Each row of a before or after table is a point. The points were changed in one or more steps. Then noise was added and the rows were shuffled. The steps act on columns, c1 being the first. What was done? A step turns or swaps two columns, mirrors them in a line or flattens them onto one, adds a multiple of one to another, or multiplies or shifts one. Angles are multiples of 10 degrees, from the lower column toward the higher: turns from -170 to 170, lines from 10 to 170 but not 90. Use the fewest steps. Two steps may share a column if one is a turn and the other turns, adds or multiplies; they go together, in the order done. Otherwise the lowest column goes first.
In the rows, zero is written as 128.

Before (14 x 3):
[[152 136 171]
 [145 121 175]
 [162  69 126]
 [127 121 144]
 [137 109 116]
 [130 144 122]
 [100 166 162]
 [136  72 170]
 [106 121  85]
 [ 98 118  79]
 [126 155 134]
 [ 86 170 152]
 [116 105 128]
 [137 146 110]]
After (14 x 3):
[[128 148 122]
 [138 152 106]
 [137 105 116]
 [146 119 174]
 [ 86 184 153]
 [136  54 170]
 [129 120 143]
 [112  95 127]
 [148 139 171]
 [109 119  84]
 [162  52 126]
 [100 178 162]
 [127 165 136]
 [ 99 117  78]]
Steps: multiply c2 by 1.3

Before (10 x 6):
[[136 152 137 136  83 153]
 [192 128 106 102 105 110]
 [162  82 133 156 167 161]
 [142  92 175 181 196 165]
 [107 115 111 135 107 110]
 [116  96 144 189 195 152]
 [150 166 128 115 109 108]
 [130 134 149 138 120 110]
 [142 161  94 116 124 133]
 [150 132 135  69 116 135]]
After (10 x 6):
[[165 144 143 156 165  77]
 [137  92 146 135  79 129]
 [143  97 105 117 127 144]
 [153 120 142  71 117 127]
 [147 112 139 117 107 169]
 [105 150 120 133 108 132]
 [115 139 155 190 196  88]
 [191 140 115 100 103 142]
 [133 136 159 136 118 150]
 [144 131 185 178 197  76]]
Steps: turn c2 and c6 by 140 degrees; shift c3 by 10

Before (13 x 9):
[[153  88  98 116 136 119 162 163 151]
 [108 114 174 164 115  93 102  90 115]
 [ 58 141 159 169  64 109 134 108 139]
 [133 112 113 141 163 149  99 121 151]
 [ 73 154 174 141 115 113 125  94 124]
 [112  99 128 107 140 132 167 136 140]
 [125 117 107 100 107 129 132 113 142]
 [ 82 166 186 142  77 109 141 118 100]
 [100 146 134 139 134  90  95 134 130]
 [114  82 113 120 139 148  98 153 119]
 [120 105 103 121 123 124  96 104 110]
 [ 64 122 143 146 138  86 111 100 116]
 [ 69 165 153 186 104 104 138  92  87]]
After (13 x 9):
[[160 134 142 116 147 130  94 141 143]
 [172 148 122 108 101 148 141 169 127]
 [133  96 123 138  96  90 148 139 111]
 [139 173 111  89 150 118 102 185 146]
 [138  59 105 189 151 105 140  70  73]
 [137 141 106 121  82 150 119 117 162]
 [163  68 121 187 176 112 173  98 127]
 [174  84 126 154 108  85 132  83  98]
 [150 137 111  99 107 123 151  88 109]
 [152 121 137 197 115  93 155  70  97]
 [144  69 155 182 135 112 140  75 118]
 [128  70 167 195 171 110 160 112  91]
 [139 134 134  89 145 131 141 104 142]]
Steps: turn c1 and c2 by 130 degrees; multiply c3 by 1.3; turn c3 and c4 by 50 degrees; turn c5 and c7 by -130 degrees; add 0.5 times c6 to c9; multiply c8 by 1.6

Before (11 x 12):
[[ 90 163 145 130 152 136 158 137 165 155 122 115]
 [147 163 159  82 112 121  76 133 149 133 143 155]
 [169 160 154  81 115  88 108 121 178 161 151  95]
 [118 104 112  80 146 174 117 119  87  87 103 113]
 [140 104 116 110 124 148 120 157  82  90  58 123]
 [161 125 124  73 118 188 118 120 124  70  75 133]
 [107  92 156 131 165 150 190 110 130 100 121 146]
 [118 180 152  86 152  93 159 137 157 122 141 123]
 [118 114 114 145 187 153 166 135 147  85 134 136]
 [164 146 140 108 108 194 119 151  66  96 114 128]
 [ 98 146 136 161 157 130 168  88 137  90 129 130]]
After (11 x 12):
[[164  95 124 106 151 152 119 192  66 144 114 126]
 [ 91 156 156 130 120 137 160 136 165 163 121 114]
 [168 161 140  81 155 120 109  89 179 159 150  95]
 [119  85 156 145  74 135 166 154 146 114 135 136]
 [117 122 163  86 126 136 158  93 157 179 140 123]
 [162  70 117  73 132 120 117 188 123 126  76 133]
 [106 101 174 131 119 109 189 150 130  91 121 146]
 [139  89 116 110 124 158 119 148  81 103  58 123]
 [118  87 128  79 105 119 116 174  87 103 102 112]
 [ 98  90 154 161 110  89 168 131 137 145 129 130]
 [147 134 142  83 160 132  75 122 150 163 143 156]]
Steps: swap c2 and c10; mirror c3 and c5 in the line at 20 degrees; swap c6 and c8

Before (10 x 14):
[[157 104 106 159 119 162  96  95 124 154 107 151 135 143]
 [146 129 112 135 116 141  99 199 112 109 125 145  86 135]
 [168 122  98 138 116 149 131 133 178 173  67 148 132 118]
 [164 148 120 133 150 150 165 156 144 124 129 157 120 102]
 [167 128 114 147 131 155  95  99 102  99  93 113  85 134]
 [152 102 106 153 134 126 157 159 103 115 110 136  88 134]
 [164 113 117 141 108 132 116 102 131 161 113 142 119  75]
 [  7 101  99 131 114 156 121 201 119 169  95 118  87 138]
 [158 139 105 196  90 109 114 105 173 142 124 114 182 107]
 [152 143 102 147 120 106 113 122 162 150 128 147 113 133]]
After (10 x 14):
[[ 11 100 133  98 201 156 122 153 108  96 178 141  87 141]
 [157 102 154 103 152 126 156 153  95 149 139 157  94 131]
 [150 143 147 105 127 109 113 116 162 107 133 163 107 133]
 [156 100 161 107  98 160  95 107 123 112 158 168 133 147]
 [151 136 196 109 128 107 113  86 180 117 136 141 172 110]
 [172 131 147 118  99 154  93 117  95 167 148 134  87 130]
 [167 153 131 122 145 150 165 159 141 132 129 178 122 102]
 [149 127 138 110 198 142 105 153 104 146 126 164  96 136]
 [166 120 140  96 135 152 129 123 175 103 202 167 122 114]
 [165 114 138 116 112 132 117 104 127  99 156 158 118  75]]
Steps: swap c3 and c4; mirror c5 and c8 in the line at 60 degrees; turn c9 and c13 by -10 degrees; turn c10 and c11 by 160 degrees; shift c12 by 20

Before (10 x 20):
[[ 86 121 102 146 149 136 163 143 189 102 111 148  93 172 161 146 149 123
  147 144]
 [147 132 151 119  99 132 141 148 143 172 130 149 163 111 122  97 136 142
  143 146]
 [150 122 144 109 104 114 143 143 175 143 136 116 154  93 109 129 138 141
  121 133]
 [117 106 141 118 126 118 162 144 175 141 103 146 108 182 128 153 142 114
  131 136]
 [151 127 110 111 112 115 178 137 112 156 103 146 122 101 120 150 132 114
  112  90]
 [103 104 151 129 122 138 152 117 169 111 131 158  96 164 135 159 121 124
  141 130]
 [177 143 150 129 115 134 183 158 129 137 110 141 139 117 132 154 126 134
  101  97]
 [127 152 143 107  84 122 165 132 146 157 136 140 155 136 102 126 144 161
  139 155]
 [110  90 140 120 115 129 166 123 157 113 125 126 125 179 166 147 136 131
  130 118]
 [176 145 119 123 104 153 151 133 118 122  81 129 135 120 129 145 139 115
  103 115]]
After (10 x 20):
[[149 132 152 118  54 132 140 147 144 172 131 148 163 145 121  98 138 150
  143 146]
 [127 151 142 107  89 123 165 133 149 154 134 139 154 169 101 127 145 180
  137 154]
 [116 104 141 118 243 117 162 143 176 140 103 146 108 160 130 151 141 105
  132 136]
 [176 141 150 129  86 133 182 158 129 137 109 141 138 134 132 153 128 138
  101  98]
 [104 103 151 129 199 139 151 118 168 111 132 159  94 149 135 156 119 122
  139 129]
 [148 129 112 111  51 115 179 136 112 155 104 147 125 127 121 151 132 108
  111  89]
 [151 118 144 111  25 112 144 142 176 143 136 116 156 133 110 128 138 150
  121 135]
 [175 146 121 123  78 151 152 132 118 122  81 128 134 145 129 146 139 107
  103 116]
 [110  90 137 118 223 127 163 122 160 113 124 125 124 165 164 146 137 133
  128 116]
 [ 84 121 102 148 249 135 164 143 189 102 111 148  93 130 160 144 149 121
  144 144]]
Steps: turn c5 and c14 by -60 degrees; multiply c5 by 2.5; multiply c18 by 1.6

Before (9 x 32):
[[142 107 103 137 114 205 115 141 105  75 126 128 192 176  76 118 117 129
  150 152 142 112 127 131 116 162 125 119 132 157 103 147]
 [100 162 154 121 139 154 161 138 143 130 119 135 116  93 153 121 145 107
  148 129 106 144 133 135 150 110 140 130 121  97 112 145]
 [169 101 122 108 129 127 156 109 117 145 114 111 122 168 156 133 133 107
  153 134 110  95 122 124 133 123 127 128 118 134 114 155]
 [111 118 153 112 138 139 131 107 148 129 144 111 114 102 152 135 123 115
   78 140 149  90 137 113 240 123 141 139 123 109 107 133]
 [ 98 105 153 109  98 137 112 163 151 146 127 112 119 148 143 131 134  66
  113 149 112 131  78 151 126 147  95 129 152 105 113 101]
 [123 131 127 149 135 127 125 101 150 151 152 139 211 165 108 154 124 127
  164 142 128 125 136 151 112 132 120 138 133 119 167 136]
 [115 146 116 202 136 133 148 141 142 153 123 129 119 159 134 115 121 109
  127 132 126  96  90 128 115 109 105 139 120  93 140 136]
 [110 110 136 102 138 147 167  96 147 127 112 125 119 130 136 126 139 128
  154 154 152 167 138  91 152 114 135 111 171 141 138 138]
 [ 96 140 140 102 110 126 115 108 131 149 119 113 111 137 148 120 147 136
  126 127 105 137 113 114 166 249 123 136 127 117 105 128]]
After (9 x 32):
[[ 99 107 114 110  98 137 112 162 154 147 107 114 120 150 143 134 130  69
  111 150 115 131  75 111 134 147 168 134 152 105 112 102]
 [101 160 109 120 140 157 161 138 143 131 112 137 115  93 153 120 146 107
  149 130 105 145 132 120 158 112 117 129 121  95 109 144]
 [123 130 147 147 133 126 123 101 147 153 118 140 207 164 106 153 124 129
  163 142 127 127 137 109  98 132 138 142 135 120 167 135]
 [145 105 139 140 112 209 114 140 104  76 151 128 193 172  74 119 118 127
  151 153 145 112 125 127 124 161 131 122 133 156 101 149]
 [168 102 118 108 130 124 155 108 117 145 138 111 121 170 157 132 133 107
  154 134 112  95 122 131 138 123 127 127 118 132 112 153]
 [111 111 113 102 137 147 166  96 146 125 126 125 129 127 136 126 140 127
  153 155 151 166 137 164 146 115 117 107 172 140 137 139]
 [112 120 129 109 137 137 130 103 148 131 100 111 107 101 155 135 125 116
   76 138 149  90 138 140 247 123 112 138 123 111 106 135]
 [115 147 129 202 136 132 148 141 140 155 138 129 114 159 132 114 118 109
  124 134 126  96  92 134 114 109 151 139 121  94 138 133]
 [ 97 142 113 104 109 127 113 108 130 151 122 111 107 139 146 121 147 135
  125 127 103 136 113 144 175 248 129 135 131 118 107 127]]
Steps: turn c3 and c11 by -120 degrees; add -0.5 times c28 to c13; turn c24 and c27 by 170 degrees; add -0.3 times c31 to c25

Before (14 x 64):
[[118  52 100 149  98 138 110 142 149 168  87 101 164 150 118 122 151 155
  140  88 147 129 149 120 107 124 154 116  96 123 101 125 113  99 114 118
  101 117 123 148 117 118  79 205 117 150 161 173  77 133 119 129 147 161
  162  96 132 161 149 159  85 212 140 117]
 [121 134 135 115 122 153 104 143 151 126  82 129 156 121 141 130 113 150
  133 100 143 106 185 114 103 151 122 136 122  91 171 164 137  91 136 187
  151 123  97  99 125  56 162  99 111 111 198  85 140 148 127  97 147 157
   74 184 160  81 150 110  98  74  65 142]
 [110  98 117  94 156 159 108  91  77 156 122 112  84 131 145 138 135 157
   97 143 120 112 141 164 138 135 125  89 123 121 152 114 172 181 148 170
  118 144 137 160 125 147 134 135 159 121 136 122 137 143 163 153 108 157
  130 184 100 129  86 132 114 131 161 140]
 [160 112  80 116  95 169  99 129 137 126  96  96 125 126 155 159 124 127
  134 154 146  76 137 127 127 124 114 131  92 151 118 125 164 156 147  93
  134 138 133 131 119 134 109 126 114 181 134 162 179 175 126  80 111 136
  183 148 140  87 115 113  94 119 170 117]
 [141 122 131 151 167 132 103 117 157 163 123 135 126 128 113 127 134 150
  153  92  93 108 112 197 109 139 148 138 135  97 148 143 144 152 125 153
  136 127  86 114 121 133  86 123  70 100 135 151 155 174 154  96 138 123
  135 143 163 116 155 157 105 195 131 139]
 [136 173 171 104 150 173 168 130 140 141 121 105 144 117 140 114 154 128
  131 167 103 153 113 139 157 163 174 115 137 123 108 153 181 159 160 182
  125 120 102 130  77 171  97 124  96 121  71 166 112 126 190 121 180 175
  178 145 151 101 153 163 133 110 116 141]
 [149 122 126  90 135 121  91  99 165 126 178 111  97 132 107  72 130  98
  164 151  81 169 153 143 106 145 106 152  95 148 141 133 159  92 112 117
  116 121 160 115 121 106 100 103 166  90 144 126 146 145 151 109 118  84
  182 114  46 130 151 107  73 166 144 126]
 [125 160 138 115 128 134 125 127 166 131  75 142 122  85 136 172 117  91
  126  98 125 138 118  98 138 137 125 125  99  93 146 154 138 178 165 117
  142 146 135 119 123 102  86 198 140 167 111 186 185 120 143 145 162 144
  148 150 134 114 115 116 117 100 109 164]
 [129  84 124 138 159 126  75 131 126  73 129 142 111 106 127 101 122 135
   93 124 101 146 138 133 192 140 111 128 113 169 140  90 126 126 143 118
  136 141 102 161  65  87 102 150  98 123 126 120  99 165 138 101 145 133
  119  90  86 153 122 120 137 140  83 106]
 [153 167  96 161 130 110  81 165 126 110  77 102 126 108  88 156 122 109
   98 153 106 154 191  76 105 153 108 136 109 116  87 188 130 149 128 154
  168 104 122  88 134 130  82 101 122  98 137 184  66 150 124  92 152 133
  151 130 152 120 159 126 128 130 105 129]
 [126  95  67  88 125 131 108 118 119 121 145 148 135 147 112 148 114  97
   79 117 137 187 143 102 110 147 176  87 112 106 119 141 115  89 128 168
   94 131  97 123 109  85 122  98 123 118 104 158 120 105 135 119 114 134
  119 144 108 119 149 112 128  81 171 140]
 [195 114 118 131  72 142 107 112 135 147 138 143 132  91 104 118 157 129
  119 109 158 176 123  89 108 151 141 140 162 126  87 163 154 148 176  96
   71 171 131 143 112  79 117 149 109  93 119 149 124 160 130 107  96 132
  179 127 116 137 155 116  65 116 153 136]
 [135 113 123 142 150 178 127 112 142 119  88 131 101 135 127 154  98 129
  147 127 129  80 129  97 147 136 160 111  84 150 102 141 117 152 118 136
  133 103 147 134 145 123 144 107 139 149 110  94 110 138 135  86 179 116
  128 106 106 156 102 131 136 130 138 157]
 [136 140 143 199 171 114  27 191 106 146 123 108 161 139 116 101 127  92
  148 166 123 120 151  94 119 153 119  57 105 108 176 157 151 133 125 129
   92 109 113 144 139 112 160 129 109 159 157 115  88 109 158 101  99 133
  135 116  85 133 121 104 136  99 133  75]]
After (14 x 64):
[[127  86 121 137 159 127  73 131 124  73 131 146 112 107 127 117 119 135
   91 156 172 142 137 135 191 144 113 128 110 166 143  85 125 123 144 119
  140 140 102 163  66  88 105 153 138 127 126 120 103 166 138  99 162 136
  124 157  88 153 126 121 137 144  85 103]
 [138 175 168 105 148 177 164 128 138 139 121 107 143 116 140 108 152 127
  128  89  73 152 110 139 155 165 174 116 140 120 109 147 182 161 157 179
  128 122 100 129  80 169  95 123 131 119  72 165 113 123 193 118 231 175
  176 145 151 100 152 163 133 107 113 143]
 [136 115 123 143 152 178 132 114 137 119  89 133 100 135 126 148  99 130
  153 144 100  77 129  99 145 141 160 109  80 151 101 148 114 154 118 140
  134 105 147 129 143 121 148 108 178 146 108  98 113 138 136  87 229 113
  127 144 105 156 101 136 137 127 138 155]
 [152 164  93 159 126 107  80 162 125 107  77 100 127 111  86 135 124 106
   95 111   9 152 187  76 103 157 107 135 111 115  91 193 130 146 128 155
  168 105 124  88 136 132  81  99 161  97 138 188  64 151 120  93 176 132
  152 148 151 123 159 132 131 125 106 131]
 [125  97  70  84 128 129 105 116 120 123 145 146 138 147 113 140 115 101
   75 123 108 187 141  98 110 150 175  84 112 106 121 146 111  93 132 174
   94 134  98 121 108  87 121 103 164 120 102 161 122 107 135 122  98 134
  118 111 107 121 147 110 127  81 172 141]
 [117  54 100 148  97 139 113 143 151 167  86 105 162 152 125 123 147 156
  139 181 156 125 146 116 103 127 154 118  97 125 100 123 111  98 114 117
  100 116 127 151 122 117  79 202 156 152 164 173  76 128 122 127 164 166
  161 122 132 161 149 157  84 209 138 117]
 [113  98 118  95 156 161 104  93  80 160 122 110  83 128 138 144 139 154
   97  82 132 110 140 166 138 134 128  90 123 123 151 121 173 181 146 166
  119 144 137 155 125 146 138 134 197 122 134 123 136 141 163 152  88 159
  128  95 101 127  88 131 116 134 162 136]
 [197 115 119 126  72 140 105 111 136 149 137 147 130  91 105 112 160 126
  119 142 114 176 118  90 110 149 142 146 163 123  87 156 153 150 171  94
   69 171 128 142 115  77 116 148 151  92 119 146 127 158 131 107  63 135
  183 121 112 139 157 117  62 117 154 141]
 [161 113  82 115  97 168 100 129 139 128  97 100 128 131 149 154 121 125
  132  95 135  74 140 123 129 122 115 129  93 149 120 140 166 157 143  94
  133 138 132 127 118 133 106 123 159 176 130 164 178 175 130  82  94 135
  182 130 136  87 113 116  97 118 174 115]
 [124 162 138 114 129 137 126 128 165 132  73 142 126  81 134 159 117  91
  123 137  66 137 116 101 138 136 122 126  98  93 147 166 137 178 166 118
  142 145 139 123 121 101  84 197 180 167 113 184 186 115 146 147 198 147
  152  92 135 113 118 116 118  97 110 164]
 [139 141 143 197 167 117  26 191 110 144 123 110 162 136 116  88 124  90
  150 106  98 117 150  92 123 153 118  52 110 108 171 147 151 132 126 128
   91 110 113 143 138 111 160 129 151 158 157 113  86 111 160 100  69 134
  131 161  86 135 121 103 139 103 134  76]
 [121 135 135 111 121 152 107 138 148 121  80 127 155 118 142 116 111 152
  131 114  90 106 183 111 102 150 121 135 124  91 175 164 132  92 136 190
  150 120 101 101 126  54 168 100 148 111 198  82 138 148 129  97 165 154
   77  67 160  80 152 114  97  74  69 144]
 [149 121 127  89 137 121  95  97 169 127 177 113  96 133 110  74 132  94
  163 117 103 173 151 141 108 149 105 150  95 151 140 113 161  95 114 117
  115 118 156 114 119 106  99 105 204  93 145 127 142 146 150 107 107  84
  182 152  46 131 152 105  75 168 141 125]
 [134 119 127 151 166 131 104 113 158 165 123 135 130 130 113 122 135 151
  150 145  76 104 112 196 108 135 152 138 133  95 148 142 148 152 124 153
  139 130  87 115 122 132  89 123 108  98 134 154 157 175 152  98 145 126
  132  92 168 116 154 155 102 194 129 138]]
Steps: turn c16 and c32 by 20 degrees; add -1.5 times c32 to c21; turn c20 and c56 by 140 degrees; shift c45 by 40; multiply c53 by 2
